Each row is a point. Each copy is the shape, with its points in the same order, turned, moved and blurred by noise. Say if it was mirrored as well.

Shape (8 x 3):
[[-32  58   8]
 [-72  48  47]
 [  3  -7  55]
 [-14  10  23]
 [ 64 -29   3]
 [-15  46  73]
 [ 47 -35 -43]
 [-28  73 -32]]
Copy 1 (8 x 3):
[[ -5 -55 -19]
 [-12 -73 -71]
 [-72  -9 -35]
 [-26 -17 -39]
 [-68  43  27]
 [-65 -59 -37]
 [-19  63  38]
 [ 34 -53  14]]
Copy 1 is: mirrored
Copy 2 (8 x 3):
[[ 49 -10  44]
 [ 11 -35  80]
 [-17 -42 -10]
 [ 13 -13  16]
 [  7  -4 -76]
 [ 14 -69  38]
 [ 12  47 -71]
 [ 80  18  44]]
Copy 2 is: only turned
Copy 3 (8 x 3):
[[ 38 -31  46]
 [ 18  -8  96]
 [ 25  53  31]
 [ 19  16  33]
 [ 36  56 -61]
 [ 51  35  68]
 [  5  13 -74]
 [ 41 -71  10]]
Copy 3 is: mirrored

Shape (9 x 4):
[[-88  20  61 104]
 [-96 -51  -3   7]
 [ -8 -14 -34 -21]
 [ 46  -8 -35 -22]
 [  2  22 -38 -44]
 [ 34  23 -10   2]
 [-78  25 -19 -21]
 [-26 -42  94  20]
 [-22 -50 -23 -40]]
Copy 1 (9 x 4):
[[ 19 -89 -30  96]
 [-30  40 -33  81]
 [ 13  55  -3  -9]
 [ 26  52  35 -53]
 [ 27  55 -20 -45]
 [ 37  11  16 -44]
 [ 20  33 -73  19]
 [-71 -51  11  27]
 [-24  71   2   0]]
Copy 1 is: mirrored
Copy 2 (9 x 4):
[[-98 -33   6 108]
 [  8 -76 -40  47]
 [ 27 -16   9 -19]
 [ 32  30  17 -44]
 [ 12 -20  26 -56]
 [-13  29  31 -28]
 [-19 -82  16 -10]
 [-61  16 -78  36]
 [ 43 -29 -32 -19]]
Copy 2 is: mirrored

Shape (12 x 8):
[[ 26  20  32  -6  20  -5 -15  43]
 [-55  26  -6   4 -15 -13 -10   9]
 [-13 -66 -31  -6 -20   3 -27 -18]
 [ 27  45  38  96  33  24  72  -4]
 [ 25  18 -14   1 -10 -15 -23 -25]
 [ 28 -51  -2   2  17  49 -11 -19]
 [-40 -22  34  -8 -21 -15 -28  15]
 [-44  24 -30  31  21  -4   7  63]
 [ 21  25  28 -25  57 -21   2   8]
 [ 21  44  11 -20   4  43  -2 -30]
 [ 17 -27  23 -19 -10  26  27   6]
 [-10  45 -58 -13  -9 -18  -7 -11]]
Copy 1 (12 x 8):
[[ -16  -14  -32  -38  -18    9   19   24]
 [ -13   -6   25    7   22   -7   50  -26]
 [ -36    3    8    4   66  -17  -45  -31]
 [   3   34   19    4 -121   33  -18  -26]
 [  18    5  -28   25   21    4   -1   -7]
 [   4   -4    6  -28   16  -15  -77   -3]
 [ -47    7   29  -11   42    0   23   17]
 [ -47  -10   -1  -36  -18  -15   44  -70]
 [  -7  -22  -27   -6  -38  -40   16   34]
 [  55  -30   10    1  -11    4   -8    5]
 [ -23  -39   18  -11   -6   17  -44   14]
 [  14  -31  -22   26   21  -12   32  -52]]
Copy 1 is: mirrored
Copy 2 (12 x 8):
[[  1  21  17 -21 -10 -34  32 -24]
 [-14  28  -5  38   6  24  41  35]
 [ -1  -9  30  -9   2  59 -25  42]
 [  3 -78 -55  14 -30  11  87 -63]
 [ 33   3  24  22 -43   8   2   8]
 [ 19 -40   4 -59 -12  36  -9   9]
 [-51  12   5   0   4   2  10  42]
 [  0  22  19  19  37  33  84 -21]
 [ 15  38 -34  -7  -8 -24   4 -34]
 [ 64  -7 -30 -14 -31 -11  28  24]
 [ 12 -34 -11 -21  18  -9  -1  13]
 [ 56  27  19  53   2  26  21  16]]
Copy 2 is: only turned
